Rows are points. Before rounding, the points of a table are all equally far from one centre. They may lie mostly on one side of it. Where is the centre, to within rounding?
In the rows, 128 means zero.

Points, 9 rows:
[[138 175  97]
 [158 174 111]
 [168 161  98]
 [171 160 105]
 [113 168 109]
 [167 155  90]
 [127 142  76]
 [131 177 110]
 [125 173 100]]
Centre: [139 140 113]

Points:
[[138 143 191 107 171 126 124 188  88]
 [122 130 182  97 145 122  79 159  95]
 [ 91 190 149 109 157 144 141 175 103]
 [157 123 167  90 184 128 113 169 115]
 [125 146 163  70 168 123 101 136 139]
 [ 86 138 191 107 141 126 117 159  80]
 [125 150 170 134 126 159  85 152 102]
 [152 196 159 121 175 100 109 141 123]
 [137 154 200 134 129 110 132 157  70]
 [ 99 152 207 134 155 117 108 140 106]
 [114 137 121 111 165 159  99 166  95]
 [138 147 164  85 166 102  84 166  97]
 [130 167 164  91 160 122  84 181 105]
 [151 109 145 119 172 131  85 139 121]
 [119 132 199 115 103 103  98 167 114]]
Centre: [126 143 148 124 140 112 133 154 120]

Points (22 x 18):
[[121 112 138 174 100 126 122  72  85 100 143 165 147 119  85 144 179 115]
 [108 105 154 189  99 171 153  91 100 117 172 169 169 103  88 143 139  96]
 [119 102 141 133 109 131 128  73  94 140 125 196 170 112 103 142 184 121]
 [101 124 151 160 116 140 137 112 113 113 142 175 182  99 121 145 163  79]
 [120 104 160 162  82 129 138  64 125 114 157 181 160 111  87 116 186 110]
 [116 112 125 173 124 166 124  94 128  95 180 165 152 115  90 158 151  84]
 [136 124 130 173 108 149 131  99  99  86 155 164 167  71  63 118 150 122]
 [136  99 151 127 117 123 123 127  86 134 156 213 158 113 105 151 152  92]
 [ 95  81 115 139 120 179 115  84 105 109 157 171 166 142  80 143 150 114]
 [129 113 137 171  94 152 145  81 145  97 154 205 142  98 115 141 189 112]
 [134 127 141 179  83 110 151  67 120 119 111 182 165  96  84 143 165 115]
 [118  99 172 177  87 126 137 103 120 105 152 176 145 138 107 153 193 113]
 [112 117 137 167 131 110 149  95  88 107 141 155 179  80  76 130 166 132]
 [146  97 171 175  82 175 107  87  99 112 128 174 149 130  82 117 154 102]
 [124 120  97 165 136 139 120  93  78 114 161 191 134 100 102 117 174 117]
 [103 108 141 157  96 152 151  69 164 100 137 180 176  81  82 138 163 139]
 [131 104 156 187 108 117 145  78 107  89 163 208 177 107  85 119 150 108]
 [135 112 130 199 102 156 134  54 120 111 154 169 178 110  86 136 140 110]
 [126  93 152 183 111 124 122 105  80 104 146 180 166 121 127 165 149 131]
 [133 106 154 169 129 128 124  81 106 134 157 178 168 111 115 163 185 123]
 [162  95 137 154  95 157 141 149  83 117 113 177 156  85  87  92 152 139]
 [145 107 143 157  74 138 143  87 100 120 139 196 146 109 132 155 175 135]]
Centre: [126 117 140 155 124 140 148 114 134 127 135 178 136 132  93 118 126 137]

Points:
[[156 146  56 137 163  78 106  86 168 163 141  96 170 121 106 123 101 182
  133 153 107 117 158 125]
 [146 162  61 155 132 121 125 104 139 151 161  72 189 165 131 150 115 184
  151  85 110 135 170 139]
 [116 148 114 184 169 150 147  79 169 156 145  96 175  99 119 125  85 164
  123 154 101 179 179 141]
 [122 172  82 137 126  98 121 149 162 164 133  67 143 141 112 176 140 168
  159 116 108 108 169  99]
 [157 172  88 150 159 121 178  95 155 156 141  94 167 140 104 164  76 166
  146 125  98 131 166 119]
 [166 170  94 157 148 129 142  84 157 176  98 101 165 134 103 144  99 156
  136 122 122 153 182 144]
 [156 177 111 138 161 131 151 106 164 145 137 103 187 146 104 168  87 137
  161 141 113 129 135 167]
 [134 144 137 128 186 138 157  77 153 182 161  86 184 118  84 160 103 193
  140 164 121 131 188 114]
 [134 149  87 160 145 125 124 113 127 155 153  88 157 116 184 141 103 162
  146 124  91 146 197 158]
 [111 169  63 135 169 120 153 125 157 164 124  95 163 144 132 169 102 204
  148 145  96 175 169 161]
 [149 131  77 170 161 146 147 104 119 143 118  74 152 125  93 155  70 194
  152 117 111 153 171 146]
 [141 156  96 157 153 130 179 109 132 135 141  67 185 106 141 106  98 205
  128 129 133 114 152 147]
 [141 130  67 164 134  75 168  95 134 158 125  71 173 113  93 133 111 172
  129 120 151 122 178 106]
 [147 148  85 168 147 121 186 109 126 150 140  38 140 125 119 141 108 163
  137 133 130 137 167 145]
 [124 186  78 173 127  90 143 119 156 147 156  67 151 145 123 178 123 134
  157 126  97 133 187 151]
 [104 157  77 202 156  98 143  94 120 151 149  59 188 139 155 129  79 162
  121 138 120 139 182 124]
 [102 194 121 138 161 125 133  97 151 189 104  77 168 111 120 134 114 171
  169 134 104 132 161 131]
 [138 146  51 154 149 104 151  87 157 125 138  60 173 124 116 127 107 187
  124 107 112 119 142 126]
 [152 186 114 151 146  91 141 139 159 158 122 102 181 162 148 154 137 187
  143 133 118  88 175 129]
 [154 175  81 132 154 133 167 133 132 182 116  88 196 125 104 146 137 181
  137 131 132 147 155 114]
 [141 145  90 156 122  80 161 123 143 193 142  70 155 169  85 130  67 160
  135 135  92 140 158 136]
 [147 165  70 131 147 120 158  73 140 161 128  66 190 124 140 134 117 157
  141 127 125 155 189 141]
 [135 159 101 117 158 124 182  89 148 165 134  95 184 115 130 168  98 177
  124 157 122 136 136 143]
 [137 128  68 182 149 116 162 119 132 118 185  81 134 129 102 131 129 192
  126 132  98 163 121 141]
 [148 146  80 150 156 140 138 114 164 193 137 113 154 161 124 152 125 161
  109 120 100 143 156  93]
 [159 156 100 136 166 106 139  77 142 158 111  56 161 133 107 122  85 179
  153 120  95 131 179 134]
 [ 73 152  90 167  84 134 150 137 152 140 152  66 135 124 124 165  88 157
  154 116 102 145 149 150]
 [146 147  92 145 123  76 133  91 160 120 118  65 175 137 116 177 110 182
  103 120 101 101 161 153]
 [131 147 112 152 155 105 140  77 130 176 135  78 184 119 138 157 121 186
  133 122 128 122 133 155]
 [133 180 102 144 152 105 158 101 164 183 163  62 126 114 112 125  99 144
  125 143 117 119 178 154]
 [105 148 102 107 159  98 154  97 119 155 135  51 167 150  84 152  95 141
  156 105  78  96 143 136]]
Centre: [ 94 142 113 133 134 121 126 123 123 119 146 111 165 156  92 122 119 165
 124 155 121 133 183 134]

Points, 27 rows:
[[171 160  65 188 100 161 111  95  89  76 103 140 104 140 125 119 156 136
  112 124 107 103 135 143]
 [132 138  45 151 100 165 143  87 104  99 113 104 122 133 142 112 154 147
  122 120 141 106 159 175]
 [122 158  76 176  97 181 134  77  84  79 109 132  95 134 123 121 140 160
  113 114 145  97 135 154]
 [123 148  90 165  82 154 109 112  74  44 119 104  96 170 116  99 132 149
  124 105 119 111 158 158]
 [131 151 104 199  93 172 132  94  73  83  97 118 128 143 144 127 166 125
  122  97 133  99 103 138]
 [152 136  51 167 103 159 123  75  65  84 120 137 107 158 147  88 155 160
  130  99 132 106 145 171]
 [ 95 149  81 185  86 169 129 101  91  82  98 137 103 153 124 124 158 140
  128 132 103 100 143 163]
 [142 185  87 164 102 158 151 101  88  67 105 144 116 141 125 132 159 177
  130  91 153 106 136 160]
 [142 151 100 189  84 175 129 101  65  74 133 128 113 146 144 126 179 157
  136 118 160  90 139 172]
 [144 156  60 156 100 149 117  89  77  82  98 127 107 140 119 114 159 145
  123  75 138 136 134 179]
 [137 140  55 156  94 179 136  68  81  80 107 129 106 146 130 119 112 150
  137 130 123 127 147 168]
 [124 151  66 176  88 156 124  73  66 100 105 120 102 129 129 131 147 145
  149 117 152  99 148 183]
 [135 131  78 141 100 165 131  78  59  82 114 145 116 149 167 116 129 184
  106 120 137  99 145 147]
 [141 130  68 175  85 131 114  73  47  99 129 129  98 147 118 109 146 199
  132 122 129 115 152 124]
 [145 150  82 169 109 190 118  88  88  82  94 124  98 121 104  86 141 171
  132 105 125 114 154 137]
 [140 142  52 191 100 167 125 114  83  91 134 133  95 142 152 108 123 165
  140 126 143 128 117 176]
 [122 148  84 178  90 156 124  88  99  45 110 142  91 129 119 100 127 163
  122 120 144 118 145 178]
 [120 119  67 176 104 143 123  67  70  86 126 147  82 123 100 135 131 141
  152 126 141 139 113 176]
 [145 108  83 176 104 189 142  85  45  73 115 132 110 133 136 104 134 152
  122 130 135  88 155 173]
 [151 161  77 193 100 142 122  71  71  82 123  97 112 175 132 100 143 182
  126 102 133 132 151 157]
 [113 133  89 135  92 166 120 104  42 104 101 103  94 147 117  81 157 172
  114 127 123 111 148 185]
 [135 137 100 153 113 167 131  98  90  61 111 174  96 175 159  76 161 170
  140 107 127  93 159 122]
 [112 159  66 146 111 178 137 108  78  82  97 131 100 153 142 125 123 173
  129 133 119 139 118 155]
 [112 148  79 160 103 159  98  86  69  87 103 125 119 136 117  78 164 145
  128 117 118 114 149 185]
 [133 144  72 149  84 167 115  99  82  85  95 116 138 140 122  99 153 177
  139 118 155 104 137 175]
 [107 139  87 147 104 122 110  99 100  50 107 121 110 159 138  98 150 150
  124  91 158 126 177 171]
 [116 139  80 145 104 153 121  64  79  69 117 138  87 148 157 106 132 173
  146 123 129  84 124 146]]
Centre: [150 126 129 155 117 122 153 112  85 110 118 131 103 149 126 103 141 137
 141 129 134 127 141 146]
